Each row of a before or after table is a point. The points were changed in one or more steps. Then noise was added and the rows were shuffled. The steps act on columns, c1 being the first. Write out the steps. A step turns or swaps two columns, mirrors them in a line or flattens them onto one, adds a multiple of one to another, or multiplies or shifts one. Angles are multiples of 10 degrees, from the lower column toward the higher: turns from -170 to 170, lines from 10 to 170 but not 90. Use the fewest steps. Two steps may share a column if one is a turn and the other turns, adds or multiplies; they go together, in the order done. Otherwise the lowest column goes first.

Before (11 x 3):
0 14 -10
-34 90 -72
37 -7 24
-31 -3 -57
59 49 -19
51 44 -25
-41 9 -16
70 -6 -11
-5 -2 -34
16 27 -23
-1 44 -30
After (11 x 3):
8 32 23
-19 -41 -18
-46 6 -26
18 66 -13
-33 57 -25
-11 3 -12
-27 19 -21
-36 61 -17
-5 -30 -62
7 -1 -36
-97 -18 -71
Steps: turn c1 and c2 by 80 degrees

Before (11 x 8):
-19 -16 25 76 8 31 -69 -46
-42 -12 31 -21 -2 40 8 -27
29 -40 -42 71 17 -9 16 63
54 46 73 39 -35 -11 -41 -22
-38 28 -19 32 -16 -21 -20 51
-30 -7 -1 7 56 54 -40 44
67 -41 -10 40 5 43 -95 -30
-45 -31 16 58 26 76 -31 -60
5 49 -61 77 31 15 2 -15
63 -65 -8 1 57 -41 -43 47
-3 64 -32 -14 35 45 -16 -16
After (11 x 8):
10 -7 -1 7 57 53 -41 29
-1 46 72 38 -35 -10 -40 -3
-2 -41 -10 40 5 44 -95 -6
-17 -17 25 76 9 32 -68 -47
24 -40 -42 71 16 -9 17 65
-14 -12 31 -21 -3 40 8 -35
-5 64 -31 -14 35 46 -17 -14
-24 -30 15 59 26 77 -30 -67
22 -64 -8 1 58 -41 -42 62
13 29 -19 32 -16 -21 -21 33
-4 49 -62 77 31 17 1 -10
Steps: flatten c1 and c8 onto the line at 70 degrees

Before (14 x 14):
43 -27 -3 28 -14 5 -4 41 -6 -4 -32 -6 28 -15
-24 -6 26 -62 5 -7 18 19 -3 3 12 -2 95 1
5 -10 -15 -82 11 6 -18 2 -58 -19 -32 7 -28 1
-9 7 17 -31 31 -18 -9 46 -9 8 -35 4 26 -2
0 -28 -4 -4 6 17 54 31 -23 -31 -27 49 -7 17
-31 -5 -19 -80 4 -4 -16 21 -3 51 5 10 -3 -48
1 -24 32 21 -16 23 -11 16 -69 -41 -30 -2 -4 -25
-12 -3 8 16 27 -10 -14 -52 -18 -32 44 15 -29 -13
5 9 -7 -56 -14 -3 32 39 -19 -19 -29 -20 -27 -22
-2 -21 11 13 -8 -5 -2 9 -58 -13 -15 -23 -24 26
-12 8 15 -66 2 1 -23 22 5 5 25 54 -8 17
-2 0 2 29 19 54 5 38 -24 -3 35 -11 82 -26
-11 -23 27 13 17 23 -13 -22 7 -19 -2 -24 -16 3
-28 16 3 32 -7 6 -14 -50 -7 -28 -11 -11 -9 12
After (14 x 14):
-27 15 1 41 -13 -3 -13 -47 -6 -27 -15 -12 -8 13
-24 -5 26 -50 10 -4 18 22 -4 0 14 -3 95 2
5 -11 -16 -69 19 7 -17 0 -57 -21 -34 9 -29 -1
42 -28 -5 41 -27 14 0 40 -4 -4 -30 -6 25 -16
5 10 -6 -43 -28 13 29 39 -18 -19 -28 -19 -26 -23
-5 2 5 43 37 71 5 42 -24 -1 35 -10 83 -28
-10 6 17 -18 64 -22 -7 47 -10 8 -37 4 27 -6
0 -26 35 35 -33 40 -12 18 -68 -45 -30 -5 -6 -26
-11 11 14 -59 3 -10 -23 22 8 4 23 56 -7 16
-10 -23 23 21 33 17 -12 -24 3 -19 -2 -22 -19 2
-33 -4 -22 -71 4 30 -15 22 -3 50 6 9 -1 -49
-2 -18 11 22 -12 -23 -3 8 -57 -14 -17 -20 -24 25
1 -29 -3 6 10 5 55 31 -25 -32 -26 48 -6 22
-12 -2 9 25 53 2 -14 -49 -19 -32 43 14 -27 -11
Steps: shift c4 by 10; multiply c5 by 2; add -0.7 times c14 to c6

Before (12 x 24):
3 -42 23 17 7 -44 -36 9 46 -7 -24 24 10 -19 -51 -9 25 -25 0 24 -35 41 -6 13
16 -13 4 26 -13 66 5 48 12 12 16 -45 10 51 -5 -12 -32 -51 9 53 -41 79 -12 27
-31 -29 -11 4 -35 17 75 31 11 31 -24 -43 -59 57 20 -57 -31 -11 16 -40 -6 30 21 -34
-22 70 7 16 -6 45 31 14 19 -12 -49 18 22 12 -21 3 -74 -19 -5 53 2 -1 -8 68
22 11 15 6 -39 85 48 -18 42 -11 -41 -38 -59 19 -58 -16 32 14 41 53 -53 -4 -18 -37
-39 -4 15 38 25 95 31 -17 15 23 32 15 -57 43 54 69 40 3 -30 -33 -33 11 36 22
-10 26 -19 -34 -79 10 46 29 -12 -2 -15 5 39 3 -60 14 16 -52 -6 57 14 -32 75 62
-20 -37 -11 -17 2 53 2 6 -14 21 37 4 59 -42 14 -14 18 -49 40 -20 -17 -21 -61 -12
19 -7 71 -7 -72 -8 13 23 -47 -11 9 14 -13 7 34 7 -65 82 22 59 -43 -10 24 -9
-13 9 30 -33 -5 2 4 -3 -42 -11 -48 -33 -51 30 -40 25 43 10 29 7 22 7 20 -19
18 -58 -55 21 5 -2 -8 7 10 15 21 -35 20 -26 -40 -33 -12 -4 -37 -13 26 -89 -3 -9
69 52 -2 -13 -32 66 5 3 3 50 -27 -4 -24 5 13 -18 3 -3 56 -4 2 -5 4 90
After (12 x 24):
20 13 16 4 -38 85 50 33 41 -1 -43 -37 -59 20 60 -10 28 14 43 55 -53 -1 3 -38
70 50 -3 -13 -30 68 9 -7 5 -46 -30 -7 -24 7 -22 7 1 -1 58 -6 3 -3 0 92
-28 -29 -15 5 -33 15 73 -47 8 -29 -21 -42 -58 56 -25 -69 -31 -11 15 -38 -3 29 4 -34
-10 8 31 -31 -3 2 5 -12 -40 6 -46 -32 -49 32 42 27 45 9 26 6 25 9 -18 -17
0 -41 24 19 4 -45 -40 -2 47 -1 -25 25 7 -21 52 -28 23 -25 0 22 -35 40 10 14
-23 69 7 14 -6 46 29 -9 16 8 -49 18 24 12 23 37 -73 -20 -4 51 3 0 14 67
-38 -5 19 39 27 96 32 -14 13 -13 34 17 -57 42 -56 68 38 1 -31 -34 -31 9 -37 22
17 -7 74 -6 -72 -6 14 -42 -49 15 10 15 -12 6 -27 4 -62 84 21 58 -42 -9 -4 -10
19 -58 -55 20 5 -1 -10 -4 11 -20 23 -35 20 -24 36 -61 -8 -6 -37 -12 26 -88 9 -7
-10 23 -20 -34 -80 10 46 -96 -11 -11 -17 7 37 2 60 24 16 -51 -8 57 16 -30 -38 63
-21 -39 -11 -20 0 53 1 42 -15 -18 34 5 61 -44 -18 -30 18 -48 39 -20 -17 -22 50 -12
13 -12 6 26 -16 66 7 -39 11 -14 14 -45 14 52 0 -20 -32 -49 10 54 -40 80 40 29
Steps: add 0.5 times c2 to c16; turn c8 and c23 by 140 degrees; multiply c8 by 1.3; turn c10 and c15 by -170 degrees
